Rows are points. The last column is the point's height on a tilted bowl or saddle (a function of degree 2), plus a little noise. Count its main directions that bend up, bend down and stay straight.

Points, 10 rows:
[[ 4.8 -4.0  7.7]
 [-5.0  0.6  0.7]
 [-0.8  1.7  0.2]
 [ 4.8 -0.3  3.7]
 [-1.2 -0.2  0.8]
 [ 0.7 -1.2  1.7]
 [-3.6 -3.3 -0.3]
 [-2.4 -2.4  0.5]
 [-3.3 -3.7 -0.2]
 [-0.5 -1.4  1.2]]
Directions: 1 up, 1 down, 0 straight

Points:
[[-2.3  2.9  2.6  0.2]
 [ 0.5  0.4 -0.6  2.6]
 [ 2.5  3.0 -3.8  2.9]
 [ 2.3  0.1  2.7  3.0]
 [ 0.5 -3.9 -2.5 -1.2]
 [-2.6 -0.5  2.5  1.4]
 [-3.3 -7.1 -4.9 -7.7]
 [ 4.3  2.3 -1.9  3.9]
 [ 4.4 -0.8 -4.6  2.9]
 [-1.7  3.2 -1.6  0.5]
 [ 1.8 -1.6  0.4  1.9]
 [-1.6 -0.2  2.4  1.7]
 [ 4.2  0.4 -5.6  3.8]
 [-3.7 -0.1 -0.2  1.1]
 [-2.8 -1.3 -2.1  1.2]
 [ 1.0 -0.8 -3.4  2.3]
 [-2.7 -2.8 -2.9  0.0]
 [-2.8 -4.2  1.2 -1.5]]
Directions: 0 up, 1 down, 2 straight

Points (18 x 4):
[[  1.4   0.6   1.7   1.1]
 [ -0.8  -1.9   0.2   0.1]
 [  3.4  -0.1   1.0   3.1]
 [ -0.4  -3.0  -0.5   0.0]
 [ -2.1  -2.8  -0.6  -1.0]
 [ -1.0  -0.5   0.1   0.0]
 [ -2.8  -3.2  -0.2  -1.8]
 [ -3.2   5.2  -2.1  -7.5]
 [  0.5  -1.7  -3.4   0.9]
 [  1.7   0.1   1.5   1.5]
 [  0.7  -3.6   2.9  -1.7]
 [  2.3   1.3  -3.8   2.8]
 [  3.5  -2.8 -10.0  -4.7]
 [  2.4   0.7  -5.0   2.2]
 [ -0.3  -3.8   2.1  -1.4]
 [ -2.7  -4.9  -0.5  -2.5]
 [  1.9  -3.9  -1.3   1.1]
 [ -1.7   4.8  -1.9  -4.3]]
Directions: 0 up, 2 down, 1 straight

Points, 23 rows:
[[ 0.4  2.8 -0.6 -1.5  2.1]
 [-2.5  2.2 -1.2 -5.1  5.4]
 [-3.7 -2.1  1.9 -2.0  2.9]
 [ 3.8 -1.0 -1.5  2.6  2.0]
 [-0.2 -0.9  3.9 -5.4  2.7]
 [-0.2 -0.8 -3.8 -2.5  5.3]
 [ 0.1  4.3 -0.4  5.8 -0.5]
 [-1.5 -2.7  2.9  0.4  2.7]
 [ 1.7 -2.4  1.0 -3.7  3.7]
 [ 0.4 -1.4  3.1 -1.4  2.8]
 [ 1.9 -1.3  0.1  2.5  2.7]
 [ 2.5 -0.3  3.3  3.6  3.7]
 [ 1.5  3.9 -0.2  0.6  0.8]
 [ 0.2  3.4 -4.7  7.2  0.7]
 [ 4.2 -1.2 -1.4  2.7  2.1]
 [ 1.2  3.8 -1.0  3.2  0.5]
 [ 1.0 -3.0  0.1  2.1  3.2]
 [ 1.6 -1.6 -0.2  6.5  2.8]
 [ 0.5  0.6 -3.1  3.0  2.1]
 [ 0.1  3.1 -2.6  1.7  1.8]
 [ 4.7  9.1  0.6  2.9 -1.3]
 [ 0.4 -0.1  1.6  0.6  2.1]
 [ 0.2  3.9 -3.5 -1.3  3.4]]
Directions: 1 up, 1 down, 2 straight

Points (43 x 7):
[[-0.6  2.5 -6.4 -5.7 -0.5  1.1 -8.4]
 [ 2.4 -4.6  0.2 -1.5  0.3 -0.6 -0.3]
 [-1.1  1.5 -3.6 -2.5 -0.6 -2.5 -4.8]
 [ 3.3 -3.0 -0.8  1.4  1.3 -1.2  0.4]
 [ 1.6 -0.3 -3.6  0.0 -0.1 -4.3 -2.9]
 [-2.2  0.0  2.2 -2.1  1.9  2.9 -1.7]
 [ 0.3  1.5 -0.5 -0.5 -0.6 -2.0 -2.1]
 [-1.1 -5.8  0.4  0.9 -2.4 -8.7 -3.0]
 [-0.3 -1.9  6.2  0.2 -0.8  0.1 -0.5]
 [ 5.9 -2.2 -2.1 -4.7 -0.3  3.7 -1.8]
 [-1.5  2.1  0.4 -1.3 -0.2 -1.3 -2.4]
 [-4.6 -1.6  1.4  1.0 -2.1 -2.5 -1.4]
 [-1.9  3.5 -2.4 -3.7 -4.1 -3.0 -6.9]
 [-5.1 -4.1  1.7  5.6 -0.6  4.1 -0.6]
 [-3.8 -0.8  4.2 -2.1  1.6 -1.3 -4.2]
 [ 1.3 -1.2 -1.4 -1.9  0.4  2.8 -1.1]
 [ 0.7  1.0 -1.4  0.5  2.9 -1.4 -1.4]
 [-4.2 -0.6 -0.2 -0.1 -2.8 -1.3 -1.3]
 [ 3.0  0.2 -1.6  2.8 -0.5 -1.8 -0.3]
 [ 0.2 -3.1  0.5 -0.5  3.6 -2.7 -1.6]
 [-3.9  4.2 -3.3  3.1  5.0  1.0 -1.6]
 [-2.5  2.9  3.9  0.2  5.9  0.7 -5.7]
 [ 3.0  3.3 -0.8 -2.6 -4.3 -1.9 -3.8]
 [-4.0  2.2  1.1  0.7  3.8  1.2 -3.4]
 [ 0.8 -0.9  3.6  0.7 -4.2  4.9  2.9]
 [-0.4  0.6 -2.0 -1.3  2.5  1.9 -1.2]
 [-2.7 -0.1 -7.3 -1.0  0.7  1.5 -2.9]
 [ 1.9 -1.3 -3.8  7.9 -0.6  1.7  2.6]
 [-2.4  3.7  0.1  0.6  1.1 -0.3 -2.2]
 [-2.8 -3.5 -2.5 -1.6  0.7 -0.9 -1.7]
 [-2.1  5.0 -6.3  1.5  0.3 -1.2 -3.6]
 [-0.6 -1.5 -1.3  2.0  0.1 -1.8 -0.8]
 [-0.8 -7.6 -2.1  0.5  0.4  0.3 -0.2]
 [-0.3  4.6 -3.0  4.5  1.8  1.1 -0.2]
 [-1.9  2.8 -1.1  2.7  1.1 -3.1 -2.7]
 [ 2.1 -3.0 -2.2 -0.2  0.8 -6.7 -2.4]
 [ 6.2  1.2  0.7 -2.0 -3.0  1.2  0.6]
 [ 2.6  0.8  1.5  2.7  0.1  0.0  0.7]
 [ 1.6  1.5  1.9  0.1  2.2 -2.5 -2.1]
 [-1.4 -5.4 -1.5  1.5  0.6 -3.7 -0.6]
 [ 8.4 -7.6  1.0 -1.1 -0.4  4.2  1.6]
 [-0.3 -0.7  1.4  3.0  1.7  3.7 -0.5]
 [ 2.3 -1.4 -5.8  1.2  5.0  0.4  2.1]]
Directions: 2 up, 2 down, 2 straight

Points, 40 rows:
[[ 2.1 -2.0 -2.3  1.9 -1.5  1.1 -2.8]
 [ 1.6 -1.1  3.6 -1.2 -0.5  0.8 -1.7]
 [ 1.4  3.2 -1.1 -2.4 -2.4 -1.9 -0.8]
 [-1.8  1.7  4.4 -0.6 -3.6 -1.0 -2.7]
 [-4.8  2.3  0.1  4.1  4.0 -3.9 -1.4]
 [ 4.3  1.8 -1.6 -5.5 -0.4 -3.3 -2.8]
 [ 0.8 -1.4 -3.1  0.7  2.0  1.3 -2.1]
 [-2.3 -5.0  1.8 -2.6  3.9  1.6 -6.9]
 [ 6.1  2.6  5.8  1.9 -2.1  1.4 -4.4]
 [ 0.6  1.2  5.0  1.5  4.2 -0.9 -1.1]
 [ 3.7 -0.3  0.1 -3.2  0.8  0.3 -1.8]
 [ 2.7  2.9  3.2  9.9  0.2 -3.2 -2.7]
 [-1.0 -1.0 -4.8 -0.8  3.8 -1.8 -1.2]
 [ 1.2 -1.0 -2.4 -3.4  0.1  1.9 -1.8]
 [ 3.6  0.4  3.7 -1.9 -0.9 -0.3 -1.4]
 [ 3.9  0.2  3.6 -5.3  1.6  0.6 -1.9]
 [-1.6  1.3  2.8 -3.3 -4.0 -0.6 -2.1]
 [ 2.7  5.3  3.6 -1.8  3.5  1.9  0.2]
 [ 3.7 -2.8 -2.0 -1.2 -0.9 -0.6 -2.8]
 [-2.4 -2.4  1.0  0.6 -4.0  3.0 -3.6]
 [-3.3  1.8  1.2  2.5 -2.4  2.8 -4.1]
 [-0.2 -4.7 -1.8 -1.4 -2.0  0.1 -2.6]
 [-1.6 -4.0  0.0 -5.6  1.1 -1.2 -4.6]
 [-8.0 -1.9  2.0  2.3 -1.8 -1.9 -5.9]
 [ 0.7  0.8  3.7 -1.8 -3.9 -0.7 -2.1]
 [-1.0  3.9  2.5 -0.6 -2.0  2.9 -2.4]
 [ 0.9  3.5  1.2 -2.1  1.6  3.1 -0.7]
 [-4.7 -4.1  0.8 -6.2  0.8  1.2 -6.0]
 [ 3.2 -0.9  2.5 -2.8 -0.8  0.4 -1.8]
 [ 1.4  0.3  4.6  5.4 -1.2 -2.2 -2.0]
 [ 3.6 -0.9  0.2 -4.5  0.3 -2.3 -2.5]
 [ 0.2 -1.3 -4.4 -0.3 -3.9 -5.7 -1.5]
 [-5.0  4.3  0.9 -3.6  1.9 -1.5 -1.8]
 [ 0.0  4.1 -0.1  0.7  1.4 -2.1  0.7]
 [-2.3 -1.3 -1.0 -5.5 -5.2 -2.2 -2.6]
 [-3.0  5.0 -0.8 -0.7  0.8  0.4 -0.1]
 [ 0.8  1.5 -0.7  1.3  2.5  1.7 -1.1]
 [-1.5  0.0 -3.3  3.0  1.1 -5.5  0.5]
 [-0.9  4.1 -4.3  1.7  4.2  0.1  0.9]
 [-3.5 -1.5  1.1  3.3  3.2 -0.5 -3.3]]
Directions: 0 up, 3 down, 3 straight
